Each row of a before or after table is a point. The points were changed in one or more steps. Then noise was added and the rows were shuffled. The steps act on how far a point lies along the listed directions, d1 being the first. What was done? A step turns or swaps two directions, mirrors them in a line or flattens them onto one, adds a multiple of one to another, or multiplies one. Angles are multiples of 10 degrees, from the lower direction toward the higher: turns from -170 to 170, lines from 10 to 170 but not 90. Use the fewest steps. Two steps may share a direction if one is a turn and the other turns, adds or multiplies; they go together, in the order done. Otherwise the lowest direction goes first.

Directions:
(1): [-0.02 -0.07 -0.51]
(2): [ 0.32  0.39 -0.07]
(3): [ 0.40 -0.32  0.03]
Before (9 x 3):
[[ 0.41 -0.12 -0.58]
 [ 0.16 -0.43  0.49]
 [ 0.09  0.01  0.58]
 [ 0.15 -0.07  0.02]
 [ 0.07  0.28 -0.13]
 [ 0.55 -0.53 -0.27]
 [-0.35 -0.13  0.06]
 [ 0.42 -0.71  0.20]
 [ 0.19  0.26 -0.12]]
After:
[[ 0.13  0.32  0.22]
 [ 0.20  0.20 -0.21]
 [-0.01 -0.02 -0.06]
 [-0.21 -0.28  0.00]
 [-0.14 -0.23  0.01]
 [ 0.19 -0.19 -0.50]
 [-0.08  0.21  0.44]
 [ 0.21  0.28  0.01]
 [-0.01 -0.43 -0.60]]
Steps: flatten d1 and d3 onto the line at 20 degrees; multiply d2 by -1

Directions:
(1): [-0.08 -0.58 -0.52  0.20  0.08  0.16  0.12  0.08]
(2): [ 0.56  0.33 -0.25  0.42  0.10  0.07 -0.04  0.12]
(3): [ 0.02  0.16 -0.24 -0.24 -0.66  0.26  0.07  0.20]
Before (12 x 8):
[[ 0.43  1.01  0.06  0.00 -0.66  0.27  0.11  0.11]
 [ 0.08  0.29  0.56  0.06  0.48 -0.28 -0.36 -0.03]
 [-0.32  0.02  0.28  0.13  0.47 -0.18 -0.17 -0.17]
 [ 0.21 -0.09 -0.57  0.59 -0.01  0.31  0.17  0.17]
 [ 0.00 -0.08 -0.24 -0.17 -0.32  0.27  0.26 -0.07]
 [ 0.08 -0.11 -0.39  0.01  0.03  0.19  0.10 -0.03]
 [ 0.14 -0.01 -0.09  0.17  0.05 -0.12 -0.09  0.18]
 [ 0.39  0.03 -0.76  0.32 -0.58  0.39  0.07  0.44]
 [ 0.12  0.47  0.27 -0.25 -0.45 -0.23 -0.14  0.01]
 [ 0.17  0.54  0.55  0.14  0.37 -0.28 -0.23 -0.13]
 [-0.18 -0.07 -0.18 -0.41 -0.44  0.45  0.10  0.09]
 [-0.15 -0.41 -0.36  0.08 -0.04  0.09  0.18 -0.14]]
After:
[[ 0.05  0.35 -0.02  0.26 -0.14  0.19  0.07  0.05]
 [ 0.27  0.45 -0.31 -0.05 -0.83  0.34  0.03  0.40]
 [ 0.27  0.17  0.17  0.43  0.60 -0.22 -0.15 -0.10]
 [ 0.16  0.00  0.25  0.35  0.70 -0.21 -0.30  0.02]
 [ 0.00  0.09 -0.11 -0.16 -0.06  0.13  0.01 -0.01]
 [-0.25 -0.16 -0.03 -0.09 -0.07 -0.01  0.17 -0.20]
 [-0.18 -0.07 -0.20 -0.47 -0.59  0.46  0.09  0.15]
 [-0.31 -0.14  0.17  0.28  0.65 -0.17 -0.13 -0.20]
 [ 0.22  0.17 -0.20 -0.05 -0.50 -0.04 -0.08  0.10]
 [ 0.11  0.06 -0.02  0.14 -0.01 -0.14 -0.10  0.20]
 [ 0.53  0.82 -0.34  0.14 -0.82  0.43  0.16  0.24]
 [-0.01  0.02 -0.17 -0.27 -0.45  0.27  0.27 -0.07]]
Steps: flatten d1 and d2 onto the line at 110 degrees; multiply d3 by 1.3

Directions:
(1): [ 0.00  0.58  0.34  0.07  0.25  0.03 -0.12 -0.10 -0.45  0.06  0.54 -0.06]
(2): [-0.38  0.06 -0.23  0.38  0.24 -0.06  0.34 -0.67  0.06  0.26 -0.09  0.09]
(3): [ 0.04 -0.24 -0.14 -0.74  0.24 -0.40  0.17 -0.25 -0.17 -0.03  0.22  0.17]
(4): [-0.10  0.61 -0.28 -0.32  0.12 -0.08 -0.37  0.08  0.30  0.29 -0.34  0.16]
(5): [ 0.06  0.06 -0.04  0.09 -0.05 -0.25  0.30  0.33 -0.67  0.29 -0.47  0.10]
(6): [ 0.26  0.09 -0.38  0.23 -0.14 -0.38 -0.41 -0.32 -0.25 -0.49 -0.12 -0.15]
Before, 10 rows:
[[-0.06  0.41 -0.65 -0.34  0.29 -0.59 -0.29 -0.25 -0.34  0.24 -0.54  0.31]
 [ 0.10  0.34 -0.06  0.03  0.01 -0.11 -0.21 -0.36 -0.50 -0.24  0.33  0.01]
 [ 0.20 -0.02 -0.26  0.14 -0.30 -0.20 -0.19  0.12 -0.06 -0.08 -0.51  0.05]
 [ 0.25  0.54  0.07  0.35 -0.05 -0.08 -0.54 -0.08 -0.22 -0.19  0.28 -0.33]
 [ 0.19 -0.02  0.21  0.05 -0.36  0.18 -0.24  0.65  0.06 -0.22 -0.18 -0.10]
 [-0.06  0.02 -0.17 -0.12  0.08 -0.34  0.18 -0.22 -0.39  0.29 -0.32  0.28]
 [-0.02  0.26  0.01  0.26 -0.14  0.03 -0.36  0.26  0.25 -0.08 -0.33 -0.31]
 [-0.15  0.04 -0.12  0.09 -0.06 -0.19  0.01  0.11  0.04  0.19 -0.15  0.27]
 [-0.06 -0.19  0.23 -0.24 -0.17  0.18 -0.05  0.34  0.21 -0.24 -0.08  0.07]
 [ 0.13  0.05  0.17  0.01 -0.35  0.19 -0.03  0.65  0.02  0.15 -0.27  0.08]]
After:
[[-0.24  0.84 -0.89 -1.13  0.36 -0.48 -0.55  0.29  0.39  0.84 -1.12  0.63]
 [ 0.13 -0.13 -0.45  0.31 -0.33 -0.09 -0.34 -0.06  0.45 -0.14 -0.52 -0.21]
 [-0.27  0.49 -0.08  0.16  0.02  0.12 -0.28  0.21  0.52  0.30 -0.51 -0.15]
 [ 0.02  0.18  0.32  0.38 -0.28  0.35 -0.13  0.53  0.06 -0.04 -0.12 -0.12]
 [-0.11  0.12  0.00 -0.08 -0.11  0.12  0.10  0.36  0.24  0.48 -0.50  0.23]
 [ 0.04  0.54  0.21  0.27 -0.21  0.21 -0.16  0.44 -0.14  0.24 -0.14  0.04]
 [-0.03  0.09 -0.17 -0.43  0.09 -0.35  0.09 -0.03 -0.29  0.36 -0.36  0.35]
 [-0.20  0.34 -0.11 -0.08  0.06 -0.20 -0.11  0.12  0.05  0.32 -0.12  0.33]
 [ 0.15 -0.42 -0.42 -0.06 -0.32 -0.12 -0.06 -0.19  0.01 -0.37 -0.27  0.06]
 [-0.09  0.13  0.44  0.02 -0.09  0.28 -0.11  0.26 -0.01 -0.23  0.17 -0.01]]
Steps: turn d1 and d6 by 100 degrees; turn d2 and d3 by 30 degrees; multiply d4 by 2.5

Directions:
(1): [ 0.03 -0.05 -0.30  0.71 -0.02 -0.24  0.06 -0.01 -0.30 -0.29  0.03  0.21
 -0.50 -0.08 -0.51 -0.27 -0.19  0.11 -0.24  0.42]
(2): [-0.88 -0.20 -0.10  0.29  0.04  0.44 -0.15  0.28 -0.21 -0.21  0.15 -0.11
  0.45  0.25  0.04 -0.21  0.23  0.04  0.16  0.19]
(3): [ 0.27 -0.12 -0.17 -0.35 -0.13 -0.06 -0.18  0.63  0.45 -0.12  0.29  0.15
  0.26  0.42 -0.34  0.24 -0.24  0.20 -0.18  0.43]
Before:
[[-1.12 -0.23 -0.14  0.81  0.06  0.44  0.14 -0.12 -0.67 -0.15  0.11 -0.04
   0.39 -0.11 -0.21 -0.37  0.21 -0.23 -0.15  0.07]
 [ 0.02 -0.03  0.08 -0.18 -0.19  0.12  0.16  0.16 -0.13  0.05  0.24 -0.05
   0.01 -0.01  0.02 -0.01  0.09 -0.06  0.08 -0.03]
 [ 0.31 -0.17 -0.17 -0.36  0.05  0.19 -0.07 -0.21  0.59  0.02  0.37  0.19
   0.22  0.18 -0.12  0.24  0.07  0.12 -0.11 -0.02]
 [ 0.15 -0.30 -0.43 -0.18  0.12 -0.01 -0.04  0.40  0.28 -0.08  0.25  0.23
   0.13  0.22 -0.45  0.05 -0.21  0.17 -0.34  0.41]
 [-0.10 -0.07 -0.19 -0.26 -0.06  0.23 -0.24  0.56  0.18 -0.15  0.33  0.11
   0.39  0.56 -0.55  0.07 -0.24  0.27 -0.07  0.42]
 [-1.89 -0.24  0.06  0.46  0.14  0.75 -0.05 -0.11 -0.42 -0.03  0.06 -0.51
   0.89  0.36  0.63 -0.35  0.65 -0.27  0.48 -0.20]
 [-1.69 -0.40  0.00  0.41  0.09  0.73 -0.30  0.58 -0.55 -0.17  0.14 -0.15
   1.18  0.45  0.32 -0.34  0.45  0.22  0.32 -0.23]
 [ 0.80  0.16 -0.07 -0.43  0.18 -0.31  0.13 -0.18  0.13  0.41 -0.22  0.18
  -0.42 -0.05  0.05  0.42 -0.05  0.08 -0.09 -0.35]]
After (8 x 20):
[[ 0.08  0.01  0.10 -0.18 -0.17  0.13  0.15  0.18 -0.14  0.06  0.25 -0.02
  -0.03 -0.01  0.00 -0.04  0.06 -0.05  0.07 -0.02]
 [ 0.23  0.04 -0.06 -0.28 -0.03  0.14 -0.10  0.32  0.13 -0.01  0.20  0.13
   0.16  0.33 -0.50  0.10 -0.21  0.23 -0.04  0.23]
 [-0.14 -0.04  0.02  0.33  0.04  0.00  0.32 -0.30 -0.28  0.12 -0.04  0.04
   0.10 -0.29 -0.20  0.01 -0.07 -0.26 -0.31 -0.21]
 [ 0.13 -0.30 -0.36 -0.26  0.15  0.03 -0.01  0.30  0.27  0.01  0.18  0.13
   0.12  0.17 -0.30  0.04 -0.16  0.12 -0.31  0.25]
 [-0.29  0.05  0.16  0.05  0.04 -0.16  0.19 -0.44 -0.04  0.22 -0.13 -0.29
   0.03 -0.01  0.24 -0.02  0.20 -0.30  0.12 -0.30]
 [-0.02 -0.04  0.12 -0.03  0.06 -0.16 -0.03  0.13 -0.28  0.15 -0.13  0.15
   0.22 -0.03  0.14 -0.01 -0.06  0.19 -0.05 -0.48]
 [-0.01 -0.01 -0.20 -0.09  0.23  0.09  0.01  0.10 -0.10  0.19 -0.05  0.11
  -0.13  0.10  0.01  0.21  0.13  0.17  0.05 -0.15]
 [ 0.16 -0.19 -0.21 -0.12  0.06  0.22 -0.02 -0.24  0.42  0.01  0.37  0.18
   0.19  0.12 -0.15  0.12  0.08  0.08 -0.09  0.01]]
Steps: multiply d1 by 0.4; multiply d2 by 0; multiply d3 by 0.7
